Each row is a point. Each copy is the shape, with its points in the same order, turned, moved and blurred by noise. Say if it was mirrored as well.

Shape, 7 rows:
[[ 16  17]
 [ 28  27]
 [  2  12]
 [-18 -21]
 [-16 -21]
 [ 17  50]
 [-31 -16]]
Copy 1:
[[ 10 -27]
 [ 17 -41]
 [  7 -12]
 [-21  17]
 [-21  12]
 [ 42 -33]
 [-12  24]]
Copy 1 is: only turned
Copy 2:
[[-29   4]
 [-41  16]
 [-19  -8]
 [ 16 -20]
 [ 16 -19]
 [-60  -2]
 [ 15 -35]]
Copy 2 is: only turned
Copy 3 (7 x 2):
[[ 25 -16]
 [ 33 -21]
 [  8 -10]
 [-10  26]
 [ -4  21]
 [ 24 -45]
 [-23  21]]
Copy 3 is: mirrored
Copy 4 (7 x 2):
[[-26 -14]
 [-40 -14]
 [-19  -3]
 [ 23  -6]
 [ 24  -7]
 [-53  11]
 [ 28   5]]
Copy 4 is: mirrored

Shape (7 x 4):
[[ -5   4  -3 -25]
 [-12   5   9 -36]
 [  9  23   9  15]
 [-22  25 -35  -2]
 [  3  46 -12  14]
 [-31 -19 -19  -4]
 [ -5   6 -28 -32]]
Copy 1, 7 rows:
[[ 10 -10 -28  -9]
 [ -7  -4 -33 -12]
 [ 11   7   9  23]
 [ 12 -49  -2  15]
 [ 16 -13   5  43]
 [  0 -29   2 -29]
 [ 24 -31 -30  -8]]
Copy 1 is: only turned
Copy 2, 7 rows:
[[-11 -20 -15   3]
 [-10 -40 -14   3]
 [ 22   1 -26 -19]
 [-33   4 -36 -25]
 [  7  10 -50 -26]
 [-34 -11  11 -23]
 [-33 -10 -22  12]]
Copy 2 is: only turned
Copy 3 (7 x 4):
[[ 18  18   4 -10]
 [ 23  29  17 -17]
 [-28  13  -5 -24]
 [  0  36 -24  15]
 [-26  32 -33 -17]
 [  6  19  17  29]
 [ 30  19 -13   5]]
Copy 3 is: mirrored
Copy 4, 7 rows:
[[  2 -12   4 -15]
 [ -9 -19   1 -22]
 [-15  19  33   2]
 [ 19 -24  43   9]
 [  4   8  60  -5]
 [  4 -31   2  27]
 [ 26 -19   9 -11]]
Copy 4 is: mirrored

Shape:
[[ 37  23  -2   7  30  -7  -8 -23]
 [ -7  26  16 -12   4 -18  -2  38]
 [ -9   0  14  29 -20   9  -3  11]
 [ 53  15   5  -6  19 -18 -21   9]
 [ 10  -1   5   4 -21  13   0  13]
 [-32  11  23  -9 -28  30 -25 -10]
 [ 33  33   6  15  30 -21   8 -19]
 [ 12 -28 -17   1   2 -14  12  14]
 [-38  -5 -40   6 -17  -8  11  -6]
 [-10  18  -5  17 -13  11 -29   7]
 [-23   1  13  31 -15   0 -27  14]
 [-26   7  23  13  15  27 -30 -41]
 [-17  -5 -11  -3 -10  38  -5  41]]
Copy 1:
[[  3  24 -18  26 -23 -40  15  17]
 [ 16 -26  20  14 -12 -20 -21  -1]
 [  2 -20   0  11  17  10  14  28]
 [ 10  19   8   9 -22 -57   2  27]
 [  9 -10  -6  -3   8  -8  -2  27]
 [ 32 -38 -19  -4 -15  25  17  32]
 [  8  30  -6  43 -16 -39   7   3]
 [-20  15   3 -29  13 -23   0   1]
 [-40 -11 -16 -10  -3  32  -9   0]
 [ -8 -30  -9  13 -14  -1  11  34]
 [ -5 -32  14  12  -2  10  28  30]
 [ 23 -18 -32  13 -20   6  60  13]
 [ -6 -56 -19 -19  11 -15  -7  18]]
Copy 1 is: only turned
Copy 2, 13 rows:
[[ 29  19 -11 -16 -11 -11  32 -29]
 [-29  17   8 -15  13   2  18  22]
 [ -2 -16   3  -4  -5 -30 -14  16]
 [ -1  45  12 -13 -11 -18  28 -28]
 [ -7   4   8   5 -20 -14 -11   9]
 [-13 -21 -19  47   3 -17  -6  16]
 [ 23  24 -20 -35   0  -8  30 -24]
 [  5  -6  39 -24 -10   6 -10 -15]
 [ 31 -28  25   4  16  25 -14  19]
 [ 10  -5  10  19   3 -25  10  20]
 [ -3 -20  12   7  18 -40  -3  19]
 [ 11 -38 -29  34   7 -29  22 -18]
 [-22 -24  31  12 -26  -1   6  35]]
Copy 2 is: only turned
